Rows are points. Each copy is the shape, with its points in the same order, stretched, turned, moved and blurred by noise. Is it also mirrored, or only turned?

Shape, 8 rows:
[[ 23  12   4]
 [ 42   5  -9]
 [-92  49   0]
 [ 25   7  25]
 [ 32 -16  22]
 [ 27  11 -15]
 [-15  -9  10]
 [ -2 -16 -14]]
Copy 1, 8 rows:
[[ 23   2  -4]
 [ 44  -3 -20]
 [-83  71  13]
 [ 35 -10   9]
 [ 30 -34   8]
 [ 30   4 -30]
 [-16  -9   2]
 [ -7 -14 -29]]
Copy 1 is: only turned
Copy 2, 8 rows:
[[-39 -20 -21]
 [-33 -36 -40]
 [-19  90  23]
 [-49 -30  -7]
 [-32 -49  -4]
 [-28 -19 -38]
 [-11  -8   9]
 [  1 -17 -13]]
Copy 2 is: mirrored

Shape (6 x 3):
[[ 34 -22  -3]
 [ 46   2  46]
 [ 12 -44   6]
 [-20  60  -2]
 [ -8 -44 -21]
 [  6  15  26]]
Copy 1 (6 x 3):
[[ 24 -21   3]
 [ -8 -62  16]
 [ 35 -12  38]
 [-65  28 -21]
 [ 32  22  30]
 [-28 -16  13]]
Copy 1 is: mirrored
Copy 2, 6 rows:
[[ 36 -13 -17]
 [ 47  20  26]
 [ 35 -43  -3]
 [-51  46  -9]
 [ 10 -54 -16]
 [  8  23  10]]
Copy 2 is: only turned

Shape (8 x 4):
[[ 31   8  -3  49]
 [-76   9  10  -4]
 [ 37  -4   0  -6]
 [ 54  -5   4   7]
 [-44   0  -3  -2]
 [  0  33  -7  -8]
 [ 24  24  50  39]
 [ 53   5  -2 -16]]
Copy 1, 8 rows:
[[ 34  -4  23  41]
 [-48  37  25 -35]
 [ 53  -7  19 -12]
 [ 62 -15  17   7]
 [-16  15   8 -24]
 [ 28  38   6 -13]
 [ 46  20  80  17]
 [ 73  -1  12 -15]]
Copy 1 is: only turned
Copy 2 (8 x 4):
[[ 36  12  18  45]
 [-76  21  19  -8]
 [ 38  -6   4  -7]
 [ 59  -6  -8   3]
 [-44  11  24  -8]
 [ 13  11  41 -10]
 [ 29  52 -15  28]
 [ 54  -6   7 -14]]
Copy 2 is: mirrored
Copy 3, 8 rows:
[[  8  56 -24   8]
 [-79 -22  20   4]
 [ 33  16   7 -10]
 [ 40  27   0 -17]
 [-47 -13   9   1]
 [ -4   2  27  22]
 [ -8  77  18 -12]
 [ 48  14  18  -7]]
Copy 3 is: mirrored

Shape (8 x 4):
[[-33  34  53  -3]
 [-50 -10 -16 -37]
 [ 52 -11 -30  25]
 [  6  16  11  -7]
 [ -8  33 -21  -7]
 [  3   0  -3 -21]
 [ 32  -2 -35   1]
 [ 19  26 -25  72]]
Copy 1:
[[-53  18  45  39]
 [-50 -19 -32  -9]
 [ 65  -5   6 -12]
 [ -2  -4  15  20]
 [  0  18 -25  25]
 [  1 -20   4  18]
 [ 49  -3 -15   2]
 [ 53  62  17 -12]]
Copy 1 is: mirrored
Copy 2:
[[  8 -67 -59   4]
 [-49   0 -20 -27]
 [ 42  36  17  32]
 [ 12 -14 -26  -6]
 [ 12  19 -44   1]
 [  3   0  -7 -18]
 [ 20  34  -2   7]
 [ 34  29 -36  82]]
Copy 2 is: mirrored
Copy 3, 8 rows:
[[ -5  21  39  48]
 [-27  27 -35   0]
 [ 19 -56  28 -48]
 [  4   2  29 -10]
 [-34  -4  28 -16]
 [  3   9  10 -23]
 [  2 -26  18 -53]
 [ -9 -85  54   2]]
Copy 3 is: mirrored
Copy 4, 8 rows:
[[-16  57  35 -40]
 [-45  -7 -23 -34]
 [ 38 -18 -11  62]
 [ 11  16   0  -1]
 [-15  35 -37   1]
 [  2   4 -22 -15]
 [ 17 -14 -26  35]
 [ -8  21  15  84]]
Copy 4 is: only turned

Shape (9 x 6):
[[ 21  10   1 -15   1 -26]
 [  9  17 -35 -24  22   7]
 [ 10  -3  16 -21  39 -29]
 [ 81  14 -33   9   5 -18]
 [ 24   7  -2  31  15  44]
 [  1  11   6   4  15 -44]
 [ 42  18  -2   2  23  41]
 [ 12 -37 -24  13  26  90]
 [ 21  23 -55 -18  58 -37]]
Copy 1 (9 x 6):
[[ 19  18   5  22  -9  18]
 [ 16   2 -22   8  17  52]
 [  5  16  35  29  18  23]
 [ 74   3 -43  57   5  23]
 [ 54 -17 -22  -6  46  -7]
 [ -7  18   5  37  -2  -3]
 [ 65  -2 -10  -3  46  15]
 [ 59 -68 -14 -37  64  28]
 [  4  16 -31  67  31  65]]
Copy 1 is: mirrored
Copy 2 (9 x 6):
[[ 24   7  17  -3  -8 -32]
 [ 15  20 -32  -4  10 -19]
 [ 24   2  31 -26  33 -25]
 [ 56 -12 -16  52  -9 -53]
 [ 13   1  -1  55  10  29]
 [ -1   5  35  -4  17 -42]
 [ 42  15  -4  39   8  20]
 [ 10 -24 -46  32  20  83]
 [ 16  12 -36  -5  50 -74]]
Copy 2 is: only turned
Copy 3:
[[  4  -9  15  -8   7 -41]
 [  4   1 -34 -12  24 -14]
 [ -2 -11  22 -19  50 -40]
 [ 55 -47 -14  12   3 -54]
 [ 47 -24  -2   7  26  32]
 [ -5  -4  28  18  21 -44]
 [ 54 -16 -10 -16  30  13]
 [ 26 -54 -32 -17  33  80]
 [ -1  -8 -47  19  53 -61]]
Copy 3 is: only turned
Copy 4:
[[ 14  28  -4  -3 -20   8]
 [ -4  15 -27 -24  10   9]
 [ 17  33   1   7   7  47]
 [ 54   9 -39  -6 -26 -30]
 [ 16 -41  -1  14  24 -31]
 [  7  41  -3  26  -6  15]
 [ 25 -24  -2 -17  23 -13]
 [  2 -89 -18  -7  36   5]
 [ 11  60 -60  -7  23  18]]
Copy 4 is: mirrored

Shape:
[[ 13  10   4 -22 -41  31]
 [ 40  -5  49  -4  35  13]
 [ -2  24 -19   2 -29 -22]
 [-14 -24 -42 -45 -31 -18]
 [ 53 -11  57  34  26 -36]
 [ 12  18 -53 -13 -17  36]
 [-31 -17  -7 -16 -17 -38]
 [ -5 -39 -10  16 -29 -22]
 [ 10 -11  57  21  39  13]]
Copy 1, 9 rows:
[[ 53   3  58 -13   0   5]
 [-17  35  42  25  -8  38]
 [ 39   6  15  -5   2 -46]
 [ 33 -18  14 -60 -43 -23]
 [-16  41  17  69 -26   1]
 [ 48 -14   1 -49  26  14]
 [  4 -17  23 -19 -31 -56]
 [ 28 -32  13  19 -38 -30]
 [-26   5  53  42   6  19]]
Copy 1 is: mirrored
Copy 2:
[[ 32  22   4 -10 -42  37]
 [ 18 -42  45  -9  28  16]
 [ -7  28  -7   1 -57  -1]
 [  2  13 -73 -12 -51  25]
 [  4 -74  55  18   3 -21]
 [ -4  52 -17  13 -33  53]
 [  7   4 -48 -13 -34 -26]
 [ 26 -13 -39  28 -41 -14]
 [ 34 -29  44   1  38 -23]]
Copy 2 is: mirrored
Copy 3, 9 rows:
[[ 27   1  -8   6 -44   1]
 [ 25  -5  71  15 -14 -25]
 [-19  14 -30  21 -19 -18]
 [ 11   3 -53 -29 -15 -36]
 [  9 -15  73  55 -10 -60]
 [ 20  23 -34   3   0  23]
 [-22 -17 -25  -7 -12 -48]
 [  7 -31 -27  27 -10 -36]
 [ -1 -39  67  19   0 -16]]
Copy 3 is: only turned

Shape (12 x 8):
[[ 40 -18 -21  18 -23 -41  -5 -19]
 [ 23 -22  -9 -13 -43 -39 -12 -24]
 [-18 -40  -8  16  -9  21 -35  36]
 [ 22  93  -9  -7  23 -17 -35  14]
 [-47  29 -36  34  21  44   9   5]
 [ 30  23  13 -45   9  17 -10  26]
 [-17 -10  17  28   8  -8  15  19]
 [-78  32  -7   0  -1  29   7   8]
 [ 40  21 -17   4  12  -8   7   9]
 [ 46  30  13  31 -45 -26 -15 -56]
 [ 19 -28  15 -18   8 -43 -27 -24]
 [-52 -32  -6   9  19  52 -10  -2]]
Copy 1, 12 rows:
[[ 45  36 -24  33  -7 -22 -22 -20]
 [ 69  34   0  10 -12  -3 -18 -45]
 [ -5 -21  -8   8 -57  39   3  -2]
 [-17 -10  41 -23  30 -42 -84  39]
 [-78  28  23 -22  -9  17  -9  17]
 [ 30 -15  11 -39  13  19 -27  44]
 [-10  -1   7  27  22  35   4  -5]
 [-51  -2  69 -32   2  35   0   3]
 [ 10  16  -1  -3  21 -11 -32  32]
 [ 40  60   2  15  18   7 -85 -48]
 [ 53 -26  -9  -8  10 -10  -7 -39]
 [-45  -8  -5 -33 -22  49  21 -14]]
Copy 1 is: only turned
Copy 2 (12 x 8):
[[ 18 -17  -8  23  -6  -2 -21 -14]
 [ 37   5  -9  16 -14   2 -25  -9]
 [-59  21  26  13  -7  44 -11  37]
 [ 10 -29 -60 -58  66  -7  23 -20]
 [-74  31   0  11  33   7  49   7]
 [ 26  -5 -10 -36  20  14  24  34]
 [-57   0  17  -9  -5 -16  12  14]
 [-74  72 -17 -12  25   3  41  20]
 [ 17 -29 -20   1  22   0  27  10]
 [ 29 -36 -17  -5  -4   6   7 -70]
 [ 32  10  18  -7   7 -12 -43   8]
 [-57  69  51  19  11  19  24  38]]
Copy 2 is: mirrored
Copy 3:
[[ 26 -16   6 -30 -13 -55 -28   4]
 [  8   8   0 -18 -16 -79 -13   2]
 [  3 -59 -32  37   1  -3  14  40]
 [-36  -5  82  -6  63   7 -37  -8]
 [ 16  -8 -15  31  26  84  -6 -27]
 [-40  11  24 -28  45  -3  21  31]
 [  1 -24  13  -4 -27   4  11  -6]
 [-20  17 -14  63   2  54  11 -28]
 [ -5 -11  17 -51  24   1 -23   6]
 [ 54  33  69  -6   6 -54 -24  11]
 [  3 -12  18 -16  10 -88  24 -18]
 [ 21 -23 -41  59  10  37  49 -10]]
Copy 3 is: mirrored

Shape:
[[  3 -11   4  44 -23 -30  47  -3]
 [  0  12  45  30  -1  35  23  -3]
 [-31   6 -27 -34  20  35   0 -62]
 [ 27   3  38 -17 -42  -8  61  23]
 [-14  -5 -11  19  24 -12  22  38]
 [-36 -17   6  13  23 -13  29 -16]
 [ -2  64  20  -5  44 -41 -40 -46]
 [  8   9 -14 -16 -16  20  36 -13]
 [ 45  24  -2  50  -3  26  36  54]
 [ 91  32  54  15 -11 -21 -38  28]
 [ 12   4  15 -29 -43   2 -13 -18]
 [-51  38 -15 -21  -3 -13 -24 -32]]
Copy 1:
[[ 49  -3   4  41 -17   7  51   9]
 [ 31  45  23  10  16  26  11 -27]
 [-31  -8 -51 -29   5  21  41 -64]
 [  7   7  33  29  38  -1  70  27]
 [ 32   8 -19  -1 -24  11   7  23]
 [ 36   2  -2 -19 -23  32  51 -14]
 [ 31  52 -32 -62   4 -61  41 -38]
 [ -7   4 -25  20  27  17  42  -3]
 [ 26  40 -13  68  19  19  -3  33]
 [ 58  26  17  21  55 -78 -13  20]
 [-18 -16  19  11  28 -29  38 -23]
 [-35  16 -22 -25 -32 -30  44 -38]]
Copy 1 is: mirrored
Copy 2:
[[ -6 -36  -6  44  16 -29  46  29]
 [  0  10  -3   9  43 -14  22  37]
 [  0  14   5 -19   2  31  21 -53]
 [  8 -27  25   1  -8  -9  32  75]
 [-52 -42  -2  27  12  -3  22  17]
 [-32 -17   7  13  23 -14  34 -14]
 [-14  68  39  48  -1   7 -46 -14]
 [ 11 -13  -4   3 -10  15  29  21]
 [ -8 -33 -31  48  37  26  12  68]
 [ 21  14   5  48  13 -14 -84  82]
 [ 16  12   2  -7 -21  -8 -12  28]
 [-31  44   0   5 -36  -4   8 -26]]
Copy 2 is: mirrored

Shape, 15 rows:
[[  9  38 -95  17   1   1 -18 -17 -10]
 [  3 -57  18 -18  -3 -20  10 -20 -40]
 [-10  -9  24 -22  16 -33  27  -2 -35]
 [  4 -26  -2  -9  -1 -18  -7  21 -21]
 [-72 -34   6  36  17 -54 -53  19   8]
 [-13  -6  -9  72 -14 -27   3  68  10]
 [ 29 -54  -1 -21  28  18   9 -30 -41]
 [ 28   7 -52  -1 -23   6 -37  -5  14]
 [ -2  -1 -48  -8 -29  18 -63 -50 -45]
 [-12 -13   9 -14  12  23 -21   3 -45]
 [-37  -3   1  77 -31 -18 -30  45  -6]
 [-21  19 -66   8 -37  22 -11 -34  -8]
 [-12 -42  -2 -52  30   3  21 -15   2]
 [-14 -20  37  16  23  -5  24 -38 -26]
 [ 37  -6  19 -16   6  -5  -3   9   0]]
Copy 1 (15 x 9):
[[ 90  -5 -23 -22 -15  31 -19  14  31]
 [  5  21  38  15  -8 -34  28 -59 -13]
 [ -8 -11  -2  -9  -9 -29   5 -66   8]
 [  3   2  30  15 -21  -7  15 -24  13]
 [-13 -48  14  53 -52  33 -22 -42 -47]
 [  3 -75 -25  55 -27  43  32  30  15]
 [  2  64  24 -25  -6 -15  34 -46 -17]
 [ 53  11  31  12   8  22 -21  33  40]
 [ 70  46  10  13 -23 -34 -41  -1 -24]
 [-13  29  -1 -15 -37 -34  -9 -14 -33]
 [ 13 -68 -41  73 -39  15   7  36 -26]
 [ 82 -20 -15 -16 -10  -8 -21  26 -14]
 [ -7  19  49 -52 -11  -4  13 -49  -7]
 [-11   2 -42  -1  11 -14  10 -49 -43]
 [-13  17  21  11  18   6   0  -6  38]]
Copy 1 is: mirrored
Copy 2, 15 rows:
[[   2   12  -24   -6  -16   -3  -10 -115   -8]
 [ -11   21  -36  -14   13   44   47   43  -30]
 [ -28   13  -17  -20   15   41    1   35    1]
 [ -10   14  -35  -11    0    6    5   27  -11]
 [ -24  -71  -26   55  -28   15    2   17  -20]
 [ -38   -1   -2   37  -43  -20   -2    8   14]
 [   0   14   -8  -50   19   29   55   27  -57]
 [  37   23  -31  -11  -11   -6   -6  -49  -10]
 [  23   36  -50   16   19   29   19  -79  -64]
 [  -7   14   -9   -4   38   10   12    8  -48]
 [ -31    2   -6   71  -27   -4    1  -13  -15]
 [  21   20  -22   24   24   12   21  -96   -1]
 [  18  -23  -14  -43   42   19   35   42    1]
 [ -25    0   31   -4   17   57   36   32  -35]
 [  15   25   -6  -36    0   13  -10   43  -13]]
Copy 2 is: only turned
